Every row gives one point. To make a cloud, some directions were put in groups of two or more. Within a group, all points are equally far from the middle, so they leave a hole (a ring in 2 directions, a hollow ball in 3). The other directions are filled evenly. Then the cloud was stretched, turned, moved and blurred a little. How many holes are there, and how many directions does each take, smallest first?
(in the rows, 128 means zero)

Cloud:
[[107  77]
 [ 74 162]
 [114  75]
 [ 77 102]
 [188 157]
 [188 154]
 [ 68 139]
 [182 102]
 [ 69 126]
 [180 100]
 [186 160]
 [ 70 121]
 [ 72 111]
 [182 102]
 [ 73 107]]
Holes: 1 (2)

Cloud, 13 rows:
[[129 195]
 [176 127]
 [126 130]
 [114 122]
 [183 147]
 [ 95 119]
 [205 152]
 [ 86  14]
 [176 185]
 [125  61]
 [ 72 114]
 [149 102]
 [124 121]]
Holes: 0

Cloud (21 x 3):
[[ 78 177 174]
 [128  87 116]
 [ 65 127  99]
 [116 141 201]
 [140  79 142]
 [128 113 213]
 [110 131  49]
 [158  76 135]
 [143 120 221]
 [ 75 105 148]
 [140 105 188]
 [ 80 130  67]
 [ 70 177  76]
 [185  70 167]
 [118 173 175]
 [ 90 189 149]
 [ 71 147 160]
 [113 176 219]
 [111 167 105]
 [105 184 164]
 [ 92 129  87]]
Holes: 0

Cloud:
[[123  82 185]
 [147  78 152]
 [122 206 122]
 [102 193  93]
 [115 144 176]
 [168 117  86]
 [137 157  41]
 [101 160  47]
 [125 148  43]
 [156 191 170]
 [128 158 175]
 [174 121  89]
 [ 47 107 154]
 [173 111 158]
 [169 101 149]
 [ 78 126  47]
 [156 108 176]
 [112 194  63]
 [204 137 125]
 [125 177 161]
 [ 56 135 127]]
Holes: 1 (2)

Cloud, 29 rows:
[[ 67  97 171 161]
 [177 143  38 121]
 [159 142 139 100]
 [195 139 100 144]
 [171 100  71 168]
 [110 200 121 161]
 [112  48 164 167]
 [118  40 136 141]
 [ 91  54 147 176]
 [154 172 105 201]
 [142 149  65 189]
 [172 166 119 102]
 [131 215  87 125]
 [145 167  36 102]
 [ 85 161 136 105]
 [123 155 113  72]
 [164 151  31 130]
 [116 116  75  76]
 [110 166  53 126]
 [174 150  34 122]
 [122 210 101 155]
 [129 127 189 150]
 [108  92 162 206]
 [ 70  81 119 132]
 [150 211  66 112]
 [164 105 135 195]
 [ 64 126 151 127]
 [ 79 165 112 125]
 [100 197 114 131]]
Holes: 1 (4)

Cloud:
[[ 90  92 147 145 184  61]
 [113  49 130 111 214  99]
 [184 104 171 123 169 190]
 [181  71 172 185 160 129]
 [146  74 167 165 110 124]
 [162 144  80 122 157 131]
 [117  82  73  69  74 188]
 [106 115  76 101  89 156]
 [137 141  88  89 194 113]
 [167 113  75  61  97  76]
 [121 146 120 146  22 213]
 [132  43  51 143 142 124]
 [ 50 116 115 132 137 145]
 [188 148 135 134  51 167]
 [173 103 160 127  82 111]
 [141  92 192 133 165 103]
 [160  70 116 188 110 225]
 [178 126  94 102 130  81]
 [129 120  92 203 104 140]
 [204  66 139 110  87  96]
 [157 123 108  75 151 156]
 [ 90  43 149 125 167 159]
 [143 124  75 172 126 132]
 [149  97  93 127  42  97]
 [116  95 194 170 112 149]
 [140 126  70  80  62 146]
 [ 93 116 193 168  58  82]
 [133  31 171 121 103  64]
 [147  62 164  66 110  65]
 [ 72  96  75 102 110 179]
 [109  70 166 144 131  45]
 [ 97  86 135 154  55 169]
 [127  54  91  93 167 155]
 [177  85 200 143  79 110]
 [108 170  87 124 146 208]
 [ 91  78 136 175  95 123]
 [123 136 116  75 140 177]
 [ 75  34 162 187  98 122]
 [163  95 194 105  78 129]
 [110 107 214 204  88 112]
 [143  95 161 178  34 223]
 [213 139 102 108  84 153]
 [151  77 147 179 151 103]
 [164  54  68 118 171 121]
 [160 165  76  74 159 107]
 [153 129 123 135 126 192]
 [ 89 121 153 128  57  82]
 [157 120 133 186  23 158]
 [153 159 110  80  95 210]]
Holes: 0

Cloud:
[[180  81 129 140 133 166]
 [103 150 131  75 190 116]
 [ 42 149 114 165 110 133]
 [154 173 132 181  82 141]
 [124 133 150 145 107 190]
 [125 140 119 238 131 124]
 [180 128  50  98 149 119]
 [103 105 187 116  82 112]
 [119 153 206 107 103 137]
 [122 230 105  66 114  90]
 [136 180 173 174  81  78]
 [157 184 123 168 180 166]
 [190 120 142  60 131  92]
 [ 60 175 142 102 111 165]
 [ 55 136 144 171 101 141]
 [128 179  56 105 144 165]
 [102 177  86  20  92 129]
 [106 128 102  98 197 139]
 [137 166 126 152 178 186]
 [206 106 159 146 157 140]
 [179  81  70 172 128  74]
 [163 108  40 144 139  77]
 [ 52 163 102  97 111  60]
 [176 197 205 137 136 111]
 [ 51 128  94 161 142 153]
 [122 205  79 136 129 165]
 [ 84 110  25 131  98  89]
 [156  74 107  71 162 109]
 [188  95  88 115 107 153]
 [ 72 174 166 157 151  67]
 [158 208 194 129 168 125]
 [170 109 202 130 159 126]
 [ 76 130 108  29 107  91]
 [170 148 182 211 155  68]
 [143 125 166  77  71 132]
 [210 127 127  92 137  79]
 [173 147  52 109 163 106]
 [118 193  41  92  94 123]
 [159 184 119 194 162 157]
 [205 147 164 104 112  78]
 [ 97 119 118  40 143  82]
 [ 50 128  45 114  93  96]
 [114 132  20 131 100  92]
 [103 156 141 141 120 195]
 [171 104  63 156  80 102]
 [ 71 164 174 107 166 107]
 [123 103  61  51  84 150]
 [155 161 110  38 154  95]
 [106 139 188 149 194 129]
 [161 151 105  89  61  56]
 [154  73  81  79 159 130]
 [ 83  85  31 126  96  92]
 [113 194  72  77  85  61]]
Holes: 3 (2, 2, 2)

Cloud:
[[112 115 106  80 114 131 118  60]
 [ 91 185 181 118 125 174 121 137]
 [137 112 126 159 151 139  60 101]
 [160  92  79 151 140  87 129 224]
 [103 173  84 154 161 124 177  14]
 [158 173 147  85 164  96 152  93]
 [151 176 165 131 112 111 119  45]
 [128 160 109 193 140 134  79 139]
 [156  78 151 202  77 133 109 191]
 [122 120 105 116 185  67 127  50]
 [ 83 120  31 110  65 146 142 103]
 [ 87 158  73 114  96 138 103 143]
 [107 155  99 157 178 185 131 151]
 [100 105  65 150  81  99 156  77]
 [167 170 144 123  59 150 147 100]
 [116  90 127 150  74 105 136  95]
 [198  61 113 184 133  74 113 171]
 [150 146 147 216 107  43 127 101]
 [108 110 115 171 124  82 103 172]
 [141 210 120 106 154  74 145 118]
 [ 56 142 157  95 148 159 136 127]
 [186 140 103 179 180  99  94  88]
 [ 79 109  71 132 121 116  96 134]
 [164  87 164  71 116 137 111 220]
 [ 99 138  80 192  57 161 108 138]
 [154 174  93 165 137 139 145 164]
 [ 90 130  66 140  96 108 181  94]
 [110 141  97 130 181 198 164 119]
 [169  58  15 164 148 124 132 106]
 [157  68 101 125 194 100  72 187]
 [161 119  95 124 170 166  97 173]
 [137 174 109 170 158 123 155 166]
 [196  90 104 103 104 118 106 125]
 [ 89  84  91  93  64 187 134 171]
 [188 153 172 146 179  30  81 124]
 [118 137 116 193 158 138  85  43]
 [173 118 129  95 224  98 106 105]
 [167  73  83 145 109  78 145  96]
 [176 104 179 116 166  85 138 118]
 [153  80 109 181 178 179 125 114]
 [ 96 112  80 132  76 224 137 150]
 [ 68 185 113  95 167 185 152 105]
 [132  99  91  78  48 164 143 145]
 [ 80 139  93  88  77 186 122 118]
 [175 182 136 162 192  55  89 127]
 [138  97  37 155 100 157 151 200]
 [111 202 122 123 142 103 178  98]
 [175 117 150 115 127 137  70 226]
 [142 160  63 165 158 119 164  36]
 [135  54  77 139 139 180 159 171]
 [118 126   7 109  96 152 144 146]
 [ 80 115 176 118 181 160 113 164]
 [183 137 151 130 214  68 128 117]
 [ 77 109 118 161  66 167 157 142]
 [101 125  80  78  90 137 132  75]
 [113 110  74 131 202 122 161 160]
 [139 102  81 159 155 114 177  49]
 [143 151 204 142 115 133 155  91]
 [159 132 104 200 169  77 134 170]
 [161  82 150 126 154 110  58 176]
 [101 201 113 105 131  94 128  78]
 [166 118  30 204 141 101 135  98]
 [141 131 157 100 157 185 122  99]
 [163 165 186 116 137 129 145  80]
 [ 89 196  95 166 181 121 117  92]
 [ 90 105  54 167  89 189 150 180]
 [162 157 141 214 176  94  89 113]
 [163 133 126  60 116 112 133 224]
 [149  82 100 147 146 112 127 234]
 [136 129  97  57 165 162 125 169]
 [101 154  23 176 144 142 177  70]
 [113  94  81 107  47 198 143 126]
 [150  58  52 134 160 182  94 175]
 [179 168 124  79 120  63 130 115]
 [104 124  40 215 129 150 110 126]
 [200 122 119  88 164  75 104 142]
 [117 188  78 183  21 131 143 127]
 [181  42 126 150 125 118 123 166]
 [131 158  75 116 180  89  94 152]
 [156 150  49 173 141 118 163  71]
 [133 136 128  63 100 166 130 109]
 [129 153  57 228  96  97 127  84]
 [ 90 181 166 171  88 155 154 142]
 [146  98 124 207 202  78 114  98]]
Holes: 2 (3, 4)

Cloud, 75 rows:
[[140 136  87  92 155 109 105 199]
 [126  94  86 142 103 196 167  83]
 [212  79 112 104  97 133 179  92]
 [186 133 120 191  97  95 176 141]
 [175 129  71 124 198 138 154 125]
 [161 159 138 178 219  82 128 162]
 [ 75 132 116  90 166 146  76 173]
 [172 108 114 133  88 176 122 138]
 [ 86 154 108 152 123 142 110 189]
 [104  74 131 105 145  79 155 118]
 [100 102 112 126  82  59 179  77]
 [172 139  63 128 196 135 149 175]
 [140 102 102 109  73 110  69 116]
 [141 148 107  89 133  79  95 166]
 [161 150 135 116 157  99 189 178]
 [139 134 108 138  72  29 138  90]
 [141 100  88  44  63  71  94 107]
 [118  90  93 179 132 146  86 108]
 [188 121 111 170 171 151  97 115]
 [106  54  75 127  77  97 117  86]
 [127 131  78 183 191 105 106 123]
 [ 59 117 143 116 171 169 103 160]
 [157 144  67 103  85  93  91  80]
 [ 94 104 109 116 104 147 164  43]
 [132  81 102 110  86 205 129  85]
 [145  98 143 149 131 186 178  98]
 [171  73 161 115 148  82 191 162]
 [167 109 152 152 114 180 153 109]
 [189 143 168 173 168 135 201 143]
 [125 116 149 169 184 146 121  77]
 [138  49 100 146 148 115 157  81]
 [ 97 116 143  99  97 147 186  62]
 [116  55 129 164 115 124 184  99]
 [223 118 148 106 181 160  87 107]
 [ 49 120 126 164 131 117 156 131]
 [196  91 182 156 159 164 173 140]
 [171 160 195 137 182 149 134 165]
 [172 128  90 101 144 162 134  41]
 [ 68 157 139  98 159 155  82 144]
 [210 105 140 133 127 156 100  84]
 [183  81 124 109 107 150  97  51]
 [ 87 100 156 123 122  89 139 159]
 [121  93 117 142  90  98 103 184]
 [179 115  73 113  61  46 162  82]
 [162  84 140 117 159 205 142 162]
 [118 136 140 113 230 151 144 158]
 [180 123 153  84 198 161 178 129]
 [170 129  78  97 100 120 169 182]
 [138 142 147 131 167 116 137 214]
 [ 96  97 112  66  36 119 134 118]
 [207  99  46 132 109  93 147 118]
 [ 74 115 144 138 157 118 175 104]
 [121 112  69  59  66 104 171  43]
 [196 164 135 126 138 142 147 157]
 [142 157  98 131 130 179  82 142]
 [134 137 150 123 120  86  72 134]
 [108 123 137  56  78  70 170  85]
 [115 124  59  52 129  91  98 105]
 [132  96  63 143 156 107  77 110]
 [105  62 127 150  88  95 160  82]
 [109 146  56 106  53  93 119 133]
 [196  78 150 156 214 145 178 127]
 [ 93 170 141 142 174 175 134 177]
 [185 177 126  91 151 156 124 155]
 [173 128 138 142  64 121 147  82]
 [147 147  41 102  77  93 137  95]
 [214 111 131 174 173 169 160 152]
 [189 143 152 202 170 129 127 162]
 [152 125 128 157 249 123 147 150]
 [149 155 150 136 209 201 132 118]
 [155 100 114  99 144 231 141  89]
 [178 108 117 175 153 184 112 159]
 [ 90 109 137 202 170 139 127 113]
 [148 141 165 113 101  74 144 167]
 [123 101  95  97 138 134 188 191]]
Holes: 1 (6)
